Every row gives one point. The points of each table are mixes of a few directions, plus a little noise. How many directions does each table use, and how many do they share? Where both have some left over, give the other angles between the two spaces (their principal angles), to ten degrees, smallest first.
In the rows, 128 means zero.

First:
[166 158 115]
[140 153 66]
[81 92 159]
[154 158 80]
[99 81 223]
Second, 4 rows:
[126 199 128]
[163 73 69]
[101 175 175]
[123 63 142]
Directions: first 2, second 2, shared 1; angles 70

First, 8 rows:
[96 56 88 135]
[111 64 193 118]
[103 63 143 175]
[162 215 115 53]
[134 152 93 89]
[122 113 134 165]
[143 174 119 203]
[153 188 140 85]
Second, 6 rows:
[101 135 133 130]
[249 130 102 132]
[152 173 125 146]
[35 149 148 133]
[62 132 141 128]
[169 48 115 97]
Directions: first 3, second 2, shared 1; angles 80

First, 9 rows:
[135 178 155 71 139 145 134 89]
[75 124 249 114 124 126 40 117]
[125 87 83 120 124 143 159 171]
[179 147 141 119 122 89 143 156]
[147 71 141 177 83 178 109 80]
[111 129 61 117 150 134 170 152]
[171 166 142 128 134 65 138 162]
[127 159 93 151 145 106 139 122]
[86 94 88 158 130 170 128 104]
Second:
[99 119 134 133 84 116 144 90]
[116 125 124 143 104 140 112 100]
[204 158 103 159 209 230 14 174]
[121 127 133 78 134 52 204 172]
[156 148 115 120 150 148 100 165]
[128 107 145 138 170 114 148 126]
[101 116 139 135 102 115 146 92]
[97 124 131 117 78 101 156 102]
Directions: first 5, second 3, shared 1; angles 80, 90

First:
[186 213 145 72 83 187 168 159 163]
[165 90 112 188 177 147 90 130 55]
[166 94 90 165 168 198 102 116 132]
[79 130 198 66 132 93 227 98 172]
[117 130 94 184 103 37 16 142 108]
[104 150 141 105 100 85 131 124 168]
[79 88 114 117 133 149 161 128 99]
Second:
[178 110 70 141 66 127 212 91 178]
[123 149 162 86 148 100 78 122 106]
[98 137 149 133 206 139 106 193 147]
[83 151 118 179 114 128 96 118 71]
[203 173 122 18 119 32 133 73 186]
[120 125 167 101 121 125 82 111 82]
[163 59 152 104 101 179 165 127 142]
[120 48 133 181 109 224 176 160 124]
[64 200 79 210 168 98 105 156 116]
Directions: first 5, second 4, shared 0; angles 40, 40, 70, 80

First, 9 rows:
[71 114 131 145 103 151 71 117 163 118 152]
[119 131 114 117 165 160 101 99 154 124 154]
[94 89 160 154 7 60 156 189 93 133 95]
[78 52 132 106 41 89 138 151 128 134 139]
[203 156 120 107 180 114 190 129 93 137 102]
[165 163 98 102 237 180 114 77 153 124 153]
[132 86 105 79 143 128 145 110 136 136 152]
[92 159 143 175 120 154 72 124 149 115 130]
[192 202 149 167 156 113 164 153 84 129 75]
Second (10 x 11):
[88 141 127 132 174 184 82 73 194 104 157]
[116 127 157 154 78 98 154 152 120 121 97]
[164 102 94 87 135 112 138 144 87 156 146]
[87 110 150 141 90 123 130 125 156 113 122]
[175 93 105 94 96 77 166 176 57 164 123]
[148 74 66 52 165 141 107 114 115 160 189]
[89 139 113 119 198 201 67 60 203 106 175]
[176 248 166 207 182 148 133 132 114 109 68]
[102 130 162 159 82 109 145 142 136 113 99]
[136 114 140 133 81 89 159 162 96 136 105]
Directions: first 3, second 3, shared 2; angles 40

First:
[85 143 107 175 110 174 111 117 107 91 150 100 159 117]
[116 132 123 142 122 141 123 125 121 117 133 119 138 126]
[19 164 77 249 85 244 82 100 72 36 183 57 205 99]
[135 124 132 120 129 120 131 129 130 134 125 132 123 131]
[128 128 127 128 128 128 129 129 128 128 127 128 129 129]
[221 98 169 27 165 28 166 151 175 206 83 188 63 151]
[154 121 140 98 139 100 141 135 142 151 114 144 108 135]
[118 131 124 138 124 137 125 126 124 120 133 123 135 125]
[150 122 138 105 136 105 136 133 138 146 119 142 113 134]
[157 119 140 99 138 98 139 135 142 152 114 145 108 134]
Second, 9 rows:
[160 116 142 94 139 94 141 136 145 155 113 148 106 136]
[157 118 140 98 139 99 140 136 142 152 112 144 109 134]
[133 126 130 123 129 123 130 130 132 133 125 132 125 129]
[72 146 103 188 106 187 105 113 99 84 155 93 167 113]
[145 122 137 110 135 110 136 132 136 142 120 139 116 132]
[26 159 84 237 89 235 87 103 77 44 178 65 198 102]
[148 122 138 109 135 109 134 132 137 143 118 141 114 133]
[106 137 117 153 119 151 118 122 116 110 139 112 143 123]
[207 102 166 42 159 43 161 148 168 194 89 178 72 149]
Directions: first 1, second 1, shared 1
